Rows are points. Each table stands for the endless flat space through its points: a line for two points, a plane for three, and so on. The two share one point or none. Which?
(in the rows, 128 means zero)

First (2 x 4):
[[121 118 164 129]
 [106 113 139 124]]
Second (3 x 4):
[[116 129 159 134]
 [107 111 171 149]
 [115 121 145 121]]
They share: [112 115 149 126]

First (4 x 8):
[[144 106 106 157 116 145 104 141]
 [140 116 106 154 119 146 117 138]
 [148 102 108 154 115 146 111 138]
 [134 122  86 154  81 138 127 108]]
Second (2 x 8):
[[155 111 114 149 121 154 132 127]
 [162 114 118 150 125 160 133 122]]
They share: [148 108 110 148 117 148 131 132]

First (4 x 11):
[[144 113 150 152  81 110 140 124 134  84 116]
 [120 122  90 125 126 107 113 124 155 117 119]
 [136 113 136 156  79 116 150 130 130  80 102]
 [152  87  95 147 119 106 115 159 160 123 121]]
Second (4 x 11):
[[140  99 103 126 102 101 117 119 139  99 120]
 [139 105 106 135  97  99 122 130 153 105 106]
 [130 110 108 150 113 104 133 142 161 111 102]
 [129 110 105 151 126 108 138 139 155 109 104]]
They share: no point

First (5 x 14):
[[167 127 109 115 148 114 130 161 155 156 114 104 119 139]
 [144 117 129 120  99 124 145 139 145 142 143 109 134 105]
 [127 109 127 119  84 119 143 134 141 126 144 126 108  95]
 [157 125 115 101 110 122 143 138 144 155 105 107  90 128]
 [155 125 115 103 132  93 133 144 149 134 108 106  98 103]]
Second (5 x 14):
[[151 104 126 119 107  85 145 128 138 163 116  96 104  97]
 [165  95 122 119  77 120 158 132 168 123 146  97  86 115]
 [163 114 114 101 103 143 143 150 165 119 151 100 109 130]
 [167 103 113 125 102 104 158 131 159 145 132 102 110 102]
 [165 111 114 107  94 137 147 141 165 118 148 106  99 126]]
They share: no point

First (5 x 20):
[[103 142 114 108 105 101 160 181 135 129 127 128  91 134 162 158 119  98
  137 131]
 [ 93  94  96 162 155 163 130 161 127  97 165 144  79 110 194 116 151 118
  101 177]
 [101 121 122 126 121 118 147 180 134 122 142 142  93 128 162 154 124 101
  113 146]
 [ 98 103 119 135 163 127 153 138 110 107 154 154 126 128 138 115 169 140
   86 143]
 [124 103  81 129 150 119 154 124 120 120 139 134  91  92 186 125 146 125
  119 143]]
Second (3 x 20):
[[120  98 129 120 160 116 144 151 120 118 155 139 120 121 147 120 162 119
   95 138]
 [100 128  94 130 150 131 154 116 105  98 135 154  95 146 142 145 137 109
  100 143]
 [116 116  93 126 164 136 152 111  96 100 153 141  96 153 137 150 140  99
   97 152]]
They share: no point

First (4 x 24):
[[102 156 135 138 132 116 121 135 137 135 139 134 158 137 134 147 146 161
  145  91  86  81 100 129]
 [110 165 134 146 141 137 135 152 146 118 151 134 173 117 139 126 161 126
  117  97  94  99 113 159]
 [ 92 151 137 130 124 114 117 135 140 126 134 140 158 137 134 154 148 167
  147  88  89  90 109 132]
 [102 138 139 112 120 128 127 153 147  69 163 144 148 143 160 147 154 121
  101 115 126 139 154 169]]
Second (4 x 24):
[[102 137 139 118 114 121 139 128 144 100 144 133 173 145 140 155 174 121
  121 139 112 138 144 117]
 [ 96 148 149 110 131 120 136 132 147 103 142 150 177 144 135 148 167 141
  117 131 103 139 136 122]
 [106 132 123 121 105 131 141 137 142  91 157 131 154 134 155 148 160 110
  112 121 118 121 133 144]
 [107 160 142 140 132  98 109 158 134  96 154 130 132 160 135 155 150 154
  136  84 117  82 133 161]]
They share: no point

First (4 x 24):
[[106 120 148 126 119 108 131 122 130 101  96  91 140 108 140  94 105 180
   93 109 131 107 139 124]
 [139 124 149 117 113  97 114  95 121 115 106  92 148  94 150 119 139 159
   93 113 129 136 133 105]
 [135 110 147 138 129 100 133 124 136 133 108 112 127 116 126 132 130 145
  124 127 148 144 152 101]
 [130  96 134 166 135 130 169 120 132 103  72 123 148 126 138 108 131 166
   91  99 149 119 139 124]]
Second (3 x 24):
[[127 133 138 141 130 103 112 102 128 138  89  99 147 130 135 117 134 160
   88 125 165 135 128 119]
 [139 101 145 122 107 106 122 118 145 112 103 122 121  97 115 109 128 146
  110 118 122 143 143 101]
 [151  97 159 138 133 109 139 120 134 114 110 117 144  85 144 129 122 139
  118 104 114 144 158  83]]
They share: no point

First (5 x 24):
[[135 135  96 116 155 156 117 140 108 125 171 113 110 133 104 145 120 145
  114 165 106 123  90 142]
 [122 123  98 125 162 132 108 171 118 114 151 101 130 142 124 100 131 160
  120 119 106 142 115 149]
 [115 118 102 115 147 132  89 135 124 116 138 113 108 135 125 111 120 160
  130 122  95 138 111 162]
 [125 121  80 114 167 134  95 112 128 103 137  87 108 109 130  93  98 169
  118 111  90 151 118 156]
 [144 135  75 125 182 151 123 144 111 113 165  83 130 115 114 108 108 161
  100 134 105 143 106 135]]
Second (4 x 24):
[[108  94  69 125 180 138  99 138 100 128 195  86 127 137 129 106 102 138
  133 126  85 140 132 164]
 [137 147 121 114 123 145 105 163 116 126 121 145 110 165 105 148 154 148
  120 131 108 113 101 127]
 [ 98 124 116 102 155 124 102 147 136  99 151  91 101 116 124  92 114 178
  137 146 121 151  85 177]
 [129 103  81 140 165 135  99 147 118 116 165 107 124 137 135 112 120 144
  112 129  76 143 129 161]]
They share: [119 123 103 117 150 136 102 151 119 117 151 112 113 141 120 118 127 154
 126 134 102 134 107 154]

First (4 x 24):
[[105 118 156  96 136  97 155  87 105 121 141 124 129 111 127 112 143 137
  140 127 131 131 141 150]
 [117 114 147  95 141  97 145  80  97 130 128 123 131 112 126 122 147 139
  142 131 138 131 137 145]
 [153 106 118 132 172 125 133 127 127 175  97 130 109 107 143 110 153 107
  158 159 185 111 111 134]
 [117 130 154 120 140  99 157 117 133 137 135 118  99  95 151  94 153 117
  142 135 147 131 141 136]]
Second (2 x 24):
[[117 135 154 115 145 112 131 115 116 153 132 112 119 109 129 100 154 112
  143 127 166 119 141 135]
 [117 141 160 113 141 118 124 119 117 158 138 109 121 113 122  98 157 107
  141 121 172 114 145 131]]
They share: no point

First (3 x 24):
[[116 119 141 122 145  87 136 139 106 148 132 152 115 144 123 116 139 119
  117 123 111 112 103 120]
 [119 115 150 119 154 137  77 134 127 166 106  99 122  95 132 108 166 120
   91 121 122 101 113  75]
 [122 120 132 134 145  88 135 129 103 148 134 154 120 145 114 118 139 112
  119 119 115 108 114 120]]
Second (4 x 24):
[[133 129 150 138 122 100 137 139 118 139 136 149 133 128 101 103 159 120
  115 141 131  86 108 124]
 [131 120 152 113 138 105  94 116 112 148 130 115 119 125 131 116 131 120
  115 133 126 133 135  92]
 [115 113 144 109 153  99  79 115 110 154 123 105 113 123 142 128 120 118
  111 118 112 147 135  79]
 [ 92 114 123 146 150  74 118 153 118 142 120 143 128 116 113 129 139 118
  111 103 104  99  88 107]]
They share: no point

First (6 x 24):
[[117  90 148  93 142 143 125 170 108 149 162 106 115 135 128 135 112 135
  141 176 126 125 103  72]
 [157 102 119 135  94 126 163 134 113 138 161 134 167 135 140 136  88  97
  146 163  89 166 110  99]
 [149 125  92 134  83 125 123 129 128 154 134 122 159 172 145 124 111 118
  149 165 136 139 122  99]
 [132 107 105 145  94 124 135 136 135 160 157 114 158 167 157 107  89 106
  148 152 122 142 124 100]
 [143 135  96 109  94 124  90 137 120 153 115 117 137 187 139 128 136 149
  139 166 170 120 130  98]
 [138 128 102 129  88 100  92 129 124 151 127 121 148 207 168  99 111 144
  121 123 167 134 160 129]]
Second (2 x 24):
[[117 117 127 108 112 118 118 147 116 156 135 116 134 151 133 126 109 132
  122 149 127 143 117 104]
 [127 107 127 114 112 120 106 145 112 150 147 104 122 157 131 122  97 120
  130 157 133 143 121 116]]
They share: [122 112 127 111 112 119 112 146 114 153 141 110 128 154 132 124 103 126
 126 153 130 143 119 110]

First (6 x 24):
[[121  94 141 139 126 116 131 116 106 115 126 153 164 132 126 127 113 105
  163 114 152 109 144 120]
 [106  98 154 156 123 131 109 101 119 114 105 118 138 136 149 152  77  85
  143 158 104 110 103  79]
 [120  93 162 145 144 109 106  96  93 100 133 122 151 128 138 147 108  95
  156 142 141  98 118  97]
 [110  87 153 142 131 107 117 107 111 118 125 127 157 122 134 154  90  94
  158 140 126  99 124 104]
 [137 111 133 138 129 173 102 117  99  92 125 160 139 163 143 100 136 121
  144 143 167 114 118 110]
 [128  96 137 125 130 178  82 120 114 101 134 138 136 149 149 131 113 120
  139 189 143  92  92 106]]
Second (4 x 24):
[[112 119 128 102 133 175 112 103 100  70 115 141 150 144 146 131 102 112
  160 134 124  92 131  95]
 [138 121 147 136 155 149 112 130  92 117 136 115 166 160 131 128  94 121
  167 114 140 113 153 127]
 [128  96 137 145 118 138  91 111 101 121 115 153 141 156 140 113 131  96
  146 140 164 120 116 126]
 [116 114 129 108 128 168 115  98 100  72 112 145 151 142 143 137 104 116
  154 135 130  91 132  90]]
They share: no point

First (3 x 24):
[[116 146 118  87 147 164 127 108 119 143 127 146 134 140 146  98 112 110
  127 117 122 122 122  95]
 [118 125 146  96 129 129 129 120  93 164 124 130 135 108 128 120 103 115
  166 119 107 117 145  98]
 [126 139 139 104 127 143 137 112 108 157 133 129 139 113 133 110 109 121
  154 113 103 118 132 103]]
Second (6 x 24):
[[108 122 138 113  96 181 131 157  94 162 121  97 108 123 123 100  79  80
  187  70 136 159 119 101]
 [162 187 141 133 128 144 123  77 129 146 145 143 159 110 157  82 110 117
  134 133  82 111 148  99]
 [127 155 159 103 148 132 153 124 123 150 158 121 135 151 114 112 104 109
  160  94 115 103 124  93]
 [107 143 132  93 141 123 174 104 113 135 152 152 119 123 131 138 122 151
  155 125 103  92 136 123]
 [116 134 126  84 143 143 121 103  98 153 114 118 156 125 111  88 114 132
  121 118 118 128 117 118]
 [134 142 168 140 121 165  95 125 134 163 136 112 156 143 135  64 102  68
  171  74 112 134 109  78]]
They share: no point

First (6 x 24):
[[122 113  91 155 132 154 104 136  93 124 134 108  89 120 158  90 102 130
  138  71 117 112 139 138]
 [111 127 137 162 128 125 122 145 103 129 136 118 123 145 129 102 134 115
  116 109 101 118 150 139]
 [131 115 108 113 128 178  99 109 147 150 124 137 100 123 180 100  95 111
  139 106 135  87 168 154]
 [144 114 116 154 122 143  88 132 112 136 149 113  95 123 141 107 115 130
  132  94 104 113 135 148]
 [178 118 121 166 117 138  62 132 124 143 170 113  84 111 128 122 118 147
  137  99  88 113 115 150]
 [141 144 150 170 137 128  97 123 122 127 144 122 103 112 132 120 119 154
  106 114  86 100 126 124]]
Second (5 x 24):
[[134 101 123 138 112 127  96  89 134 129 127 143 119 152 148  80 127 106
  115 149 109  95 140 162]
 [104 133 141 154 148 131 142 167 122 171 109 113  89  66 156  96  87 144
  139  63 133  93 118 138]
 [117 140 128 168 139 148 113 127  98 143 140 138  97 108 158 114  85 128
  146 102 118  96 146 118]
 [122 127 145 140 133 129 128 157 140 159 100 108 105 101 148  95 115 127
  127  83 122 111 125 147]
 [139 134 154 132 124 133 118 162 152 151  90  97 117 127 141 106 136 114
  123  88 112 136 134 143]]
They share: [119 130 126 148 133 146 115 131 122 135 130 128 113 132 150 102 117 120
 124 108 112 102 154 138]

First (2 x 24):
[[113 117 134 152 115 129 152 125 132 121 142 136 134 119 151 107 153 147
  132 126 102 117 135 132]
 [ 98 114 143 152 127 144 146 125 135 115 163 121 155 122 139 122 147 135
  147 120 111 114 138 132]]
Second (4 x 24):
[[128 141 122 165 112 130 148 113 125 137 154 130 124 102 153 101 148 154
  141 124 122 126 134 123]
 [ 98 121 112 175 137 135 178 108 130 127 164 135 129 107 148 131 133 169
  116 114  97 116 114 138]
 [121  90 158 127 105 145 137 135 119 130 138 125 161 133 151 107 164 130
  129 110 108 132 135 139]
 [ 99 134 102 181 130 134 159 102 150 112 160 148 118 102 130 119 141 163
  130 130 107 100 141 122]]
They share: no point

First (3 x 24):
[[124 140 144 146 115 129 134 149 158 148 144 134 136 124 155 137 138 139
  141 119 116 112 114 112]
 [108 132 149 140  86 125 138 154 147 137 134 124 145 125 147 142 115 138
  129 123  96 102 120 123]
 [114 120 164 146  95 134  99 154 123 113 119 109 136  89 120 157 133 129
  156 114  81  87  84 132]]
Second (5 x 24):
[[106 143 148 152  97 136 141 160 148 157 154 110 153 136 117 143 134 147
  176 119 123 121 145 104]
 [141 122 100 113  93 134 132 144 157 124 145 149 110  92 151 158 138 125
  140 131 138  93 106 136]
 [133 123 128 136  97 116 136 154 147 128 114 140 126 113 143 159 134 126
  152 120 106  84 103 131]
 [101 132 162 160 123 163 103 125 133 128 154 121 146  91 140 139 119 142
  133 116 114 125 124  86]
 [ 98 139 156 163 105 137 135 153 139 153 146 111 155 136 118 150 127 150
  174 117 114 125 147  95]]
They share: no point

First (5 x 24):
[[121 159 119 115 139 111 152 139 166 116 155 157 115 136 150 121  85 108
  171 132  95 139 148 133]
 [159 149 145  96 116 102 117 115 128 147 150 140 105 103 144 130 114 122
  116 137 118 113 126 160]
 [181 163 137  99 110 114 104 100 121 146 160 115 117  92 139 145 116 149
   89 136 127 130 101 167]
 [139 165 121 115 132 117 139 131 158 117 156 150 115 131 157 134  91 116
  150 122 104 148 135 133]
 [147 113 142 102 146 111 117 133 146 141 135 143 114  97 120 121  99 113
  134 152 103 107 132 178]]
Second (6 x 24):
[[167 168 171  99 121 142 111 153 163 115 174 137 128 132 164 142 115 127
  121  73 132 129 148 157]
 [198 141 149  96 149 112 117 115 167 148 198  96 107 134 174 163 110 124
  113  86 120 102 146 182]
 [185 162 126  75 148 109 132 114 157 136 156 113 116 117 125 130 130  97
  160 124  90 111 148 160]
 [134 164 130  98 114 114 129 133 130 122 117 173 117 107 126 108 115 101
  156 152  98 138 135 127]
 [180 126 137 112 137 101 114 106 140 159 173 123  99 126 177 154 102 121
  109 125 116 108 139 164]
 [191 126 135 105 121 118 105 117 133 145 144 137 122 132 158 136 121 109
  121 145  90 111 154 151]]
They share: [149 151 137 104 125 108 126 125 142 134 149 149 107 116 151 131 104 114
 133 129 111 126 133 148]

First (3 x 24):
[[134 119 110 143 118  97 140  94  86 101 109 104 103 148 124 129 109 130
  103 121 161 127 146  99]
 [134 117  98 133 132  87 130  98 100 115 121 118 107 154 126 137  97 122
  111 125 153 139 138 105]
 [138 112 112 144 119 102 147 110 103 118 103 117 111 147 133 129 115 138
  119 121 153 129 138 104]]
Second (2 x 24):
[[144 100 110 150 109  90 142 113 117 134 115 121 122 150 130 143 109 142
  129 126 151 121 128 118]
 [134 120 110 130 144 120 157 128 112 124  85 136 107 145 150 113 124 137
  129 116 141 151 138  93]]
They share: [140 108 110 142 123 102 148 119 115 130 103 127 116 148 138 131 115 140
 129 122 147 133 132 108]

First (3 x 24):
[[130 139 146 160 106 116 115 166 123 112 144 132 103 125 144 157 136 115
  172 136 136 154  91 128]
 [124 135 150 155 112 109 119 162 125 110 138 125 109 123 149 158 134 119
  168 129 132 158  96 121]
 [116 130 151 147 114 108 129 156 125 111 135 121 122 120 153 154 138 118
  158 124 122 157 107 119]]
Second (7 x 24):
[[139 114 126 140 108 134 139 163 110 123 123 141 144 133 132 132 129 117
  153 138 113 169 117 110]
 [107 140 143 140 109 107 145 146 118 106 159 117 108 113 163 151 169 101
  154 125 112 133 114 123]
 [145 129 131 149  88 137 142 183 108  96 142 145 133 126 132 139 148 113
  141 145  99 168 103 112]
 [156 124 127 147  98 147 121 171 106 124 135 134 145 127 118 120 127 107
  155 137 105 193  99 113]
 [ 96 143 167 142 108 118 127 117 127 144 148  98 138  95 178 149 158  91
  160  99 101 140 132 146]
 [111 135 153 155  71 122 120 173 153  95 177  97 138 117 132 146 182  68
  118 106 108 143 113 166]
 [110 128 145 137 127 125 131 176 108 114 142 155 151 121 109 111 114 135
  135 171 121 188  69 131]]
They share: [112 128 145 141 106 120 141 152 121 117 141 127 136 118 151 144 150 108
 146 128 110 147 119 129]

First (5 x 24):
[[144 114 132 160 108 159 165 173 125 139 122 117 116 151 126 119 130 146
  123 144 110  98 112 151]
 [157 108 135 139 110 140 145 144 154 153 121 128 108 156 102 116 129 154
  117 168 125  88 121 139]
 [130 105 129 155 124 117 127 144 156 162  96 135  82 122 120 111 141 133
  137 180 140 122 104 136]
 [134 116 132 164 120 153 145 165 125 137 104 123 104 127 130 121 138 136
  131 144 112 114 106 141]
 [176 121 135 143 114 172 141 143 134 131 131 118 128 160  98 137 136 167
  107 138  96  71 138 131]]
Second (7 x 24):
[[144 123 160 174 102 158  96 183 141 121 118 105 101 169 111 102 140 162
  153 161 130  87 103 138]
 [158 109 100 151  91 143 114 171 134 115  95 144  75 148 147 118 151 117
  136 147  95  95 106 104]
 [139  98  94 144 118 103 191 130 172 121 118 127  99 100 122 116 162 123
  112 152  83 131  94 136]
 [162 130 156 162 108 138 132 129 154 142 120 104 143 129  89 101 125 160
  120 154 142  85  98 163]
 [188 142 136 180  70 122 134 150 150 115 117 127 111 156 121 103 140 144
  113 160 118  89 113 173]
 [147 111 158 143 138 165 133 128 143 166  99 133 141 101 103 107 106 147
  113 128 132  94 108 144]
 [126 105 124 145 144 164 114 156 117 150  94 137  81 111 136 134 140 136
  136 138  99 116 117  85]]
They share: no point

First (5 x 24):
[[111  97 117  91 145 146 133 108 147 167 158 124 119 125 155 134 109 125
  163 141 114 146 110 115]
 [147 122 108 124 165 102 131 107 164 147 126 149 131 141 177  97 118 131
  181 136 141 166 111  86]
 [114  94 104 103 133 137 112  94 116 151 144 104 144 139 137 118 130 140
  133 154 118  91 135 138]
 [107 113  99 111 152 150 132 131 173 164 164 135 116 130 163 145 107 119
  167 131 127 175 108 104]
 [ 99 104  94 103 153 162 122 124 171 151 164 139 124 124 147 143 115 125
  148 129 128 161 110 123]]
Second (7 x 24):
[[ 84 126  74 121 143 113 121 110 185 140 102 112 123 163 106 131 111 109
  130 152 154 155  91 141]
 [ 95 126  88 123 142 124 126 109 185 127 107 115 108 150  99 103 102 115
  141 140 148 156  88 139]
 [100 108  91 125 159 117 144  86 166 121  96 123 135 176 119 153 129 134
  143 137 161 160 106 130]
 [ 95 128  71 109 148 113 103 112 147 143 136 144 125 113 160 101 119 126
  141 123 156 138  87 145]
 [144 108 124 127 143 167 111 144 147 202 184  98 159 121 160 143 117  93
  172 152  90 119 139  97]
 [ 76 130  63 111 132 110 104 125 186 162 116 107 123 156 114 128 106  99
  121 168 144 146  93 142]
 [ 86 128  75 110 148 119 110 113 164 166 138 118 132 136 150 131 115 113
  124 152 135 128 102 131]]
They share: [117 106 102 110 146 136 122 110 146 154 148 124 132 136 153 124 120 131
 153 142 126 135 121 117]

First (2 x 24):
[[133 145 124 140 137 120 140 138 146 143 120 135 139 151 126 162 141 138
  125 110 131  94 141 112]
 [128 155 144 165 132 115 160 148 121 143 110 145 169 126 121 142 136 138
  145  90 111 124 151 132]]
Second (4 x 24):
[[139 137 108 150 146 116 155 108 104 123 100 141 150 148 106 159 120 127
  135 104 119  85 140  99]
 [144 152 109 144 127 110 150 122 123 124 115 130 159 139 117 159 121 133
  131  93 131  92 126  95]
 [143 167 127 140 110 100 142 148 148 145 131 124 164 131 137 146 132 149
  130  87 143 102 121 105]
 [148 164 115 140 115  98 144 134 135 136 125 124 167 133 131 149 125 145
  129  87 143  94 116  95]]
They share: no point

First (7 x 24):
[[103 170 133 110 119 115 145 135 132 124 115 127 116 131 170 130 136 117
   99  86 152 122 118 159]
 [108 178 134  98 117 101 152 135 129 122 106 124 100 113 159 129 136  96
   89  70 151 126 130 152]
 [123 177 131 100 114 118 145 117 137 115 103 129  94 108 154 117 146  94
  119  74 162 117 129 149]
 [ 96 161 123 124  99 105 151 143 127 154 142 104 121  95 148 118 147 111
   75  58 165 154 133 150]
 [121 144 127 178 121  93 103 143 110 140 155 107 136 169 170  94 158 163
  147 110 190 164 102 165]
 [127 129 112 170 143 109 126 145 148  78 101 101 105 169 133 109 165 132
  179 142 146 144 119 127]
 [ 76 118 108 169 139 101 142 194 126 111 124 100 143 178 146 142 145 167
  104 130 121 164 116 145]]
Second (3 x 24):
[[102 149 119 154 136 104 139 146 126 110 127 114 125 138 140 116 149 135
  121 108 143 149 125 143]
 [ 84 150 138 147 148 101 133 134 104  92 123 103 140 151 133 106 163 129
  119 108 124 147 126 142]
 [110 146 110 153 128 107 143 154 136 118 127 115 118 135 147 124 145 135
  121 104 152 149 122 144]]
They share: no point

First (7 x 24):
[[145 144 112 152 167  99 105 137  86 152 136 208 147 131 127 152  93 131
  135 181 144 113 114  89]
 [162 120  73 139 151 120 181 165 130 152  80 129 142 168 121 170 135  83
  142 164 128 131 100 113]
 [154 118 116 112 143 128  91 145 134 110 172 165 143 136 142 120 104 131
  125 135 105 121 115 111]
 [160 141 110 124 175 117 137 139  97 143 117 169 114 172 151 141 106 130
  160 145 149 140 144  78]
 [132 131 138 117 165  92 119 139 109 161 156 163 166 141 129 130  86 118
  111 154 139 132  96  98]
 [139 132 147 111 157 107 109 125 122 151 185 167 161 133 126 126  98 113
  108 161 127 126  72  93]
 [140 101 114 126 128  98 133 160 125 159 149 150 188 124  97 161  91  92
  104 188 126  95  71 118]]
Second (4 x 24):
[[158 101 128 101 151 130 134 143 127 131 151 166 155 147 132 156 131 104
  131 182 132 127 114 112]
 [165 114 111 115 137 118 112 157 151 152 161 166 140 169 135 143 125 120
  127 174 148 151 111 112]
 [157 107 134 105 137 136 118 145 137 146 160 162 148 153 141 149 125 117
  132 185 133 133  99 111]
 [155 135  96 134 144 109 123 156 137 155 137 147 136 163 132 133 104 118
  128 144 131 139  96 102]]
They share: [153 123 108 122 152 117 135 148 125 141 135 151 146 151 130 143 112 108
 130 154 125 127 102 104]

First (6 x 24):
[[165  99 149 180 136 133 141 158 107 133 136 108  87 135 118 136 138  81
  130 148  71 113 176 106]
 [135  97 163 185 150 116 140 142 128 118 146 121 113 134 126 130 129  92
  101 124  99 107 150 149]
 [133  96 152 158 127 132 124 133 146 134 155 123  92 138 131 142 137  87
  136 134 113 113 170 114]
 [127 129 135 138 108  99 107 130 119 187 124 142 117 111  90  94 178 117
  128 152 117 105 140 134]
 [129  89 165 187 149 117 142 141 143 103 156 113 112 136 143 148 117  85
   99 121 106 104 154 150]
 [125 109 133 130  90 107 101 134 157 165 146 120  93 115 134 154 156 103
  150 158 131  97 182  98]]
Second (5 x 24):
[[135  74 170 131 101  84  90 104 147 150 168 146 145 124 127  93 155  82
  110 103 136 119 150 142]
 [123 106 157 146 119 104 114 118 156 153 150 134 121 123 132 129 142  98
  114 125 139  95 150 146]
 [125 139 165 168 107 130 111 112 142 154 111 138 116  99 158 171 102 106
  129 153 161  87 148 146]
 [120  87 174 134  77 109  84  90 135 150 132 149 145 101 140 123 129  99
  124 135 136 131 147 126]
 [137  66 180 141  89  88  80 104 137 138 162 144 149 114 129  95 153  80
  122 113 140 131 148 142]]
They share: no point

First (5 x 24):
[[133 140 133 105 169 157 147 143 116 132 131  94 100 123 146 129 113 150
  109 130 145 135 124 162]
 [114 154  91  78 138 116 154 123 143 118 163 120 119 107 137 123 149 128
  119 112 136 161  92 120]
 [149 133 101 133 161 167 157 136 131 159 126  95 126 124 156 123  95 177
  145 161 184  98 126 161]
 [112 131 130  97 145 148 135 148 124 126 149 118  81 134 145 115 122 137
  104 113 139 149 131 154]
 [127 114 131 118 157 162 128 146 107 130 128 100 106 129 159 105  95 167
   98 131 151 115 133 167]]
Second (6 x 24):
[[112 108  71  96 130 154 140 129 141 147 162 104 136 114 158 122 125 127
  117 125 132 127 117 116]
 [107 106 112  97 121 171 135 105 118 126 172 119  92 107 169  89 121 143
   98 101 125 100 102 138]
 [106 105  97 101 126 168 138 116 123 130 170 113 106 110 165  99 123 141
  104 108 126 107 108 130]
 [103 141 112  72 141 142 145 120 125 139 149 106  95 120 168 102 105 129
   78 111 128 105 103 146]
 [137 105 129 109 115 149 131 102 121 122 153 136  96 102 153  93 124 159
  107 116 138 124  92 147]
 [100 124 102 119 170 151 136 123 103 112 150 112 121 122 145 107 128 161
  140  98 160 132 116 157]]
They share: no point
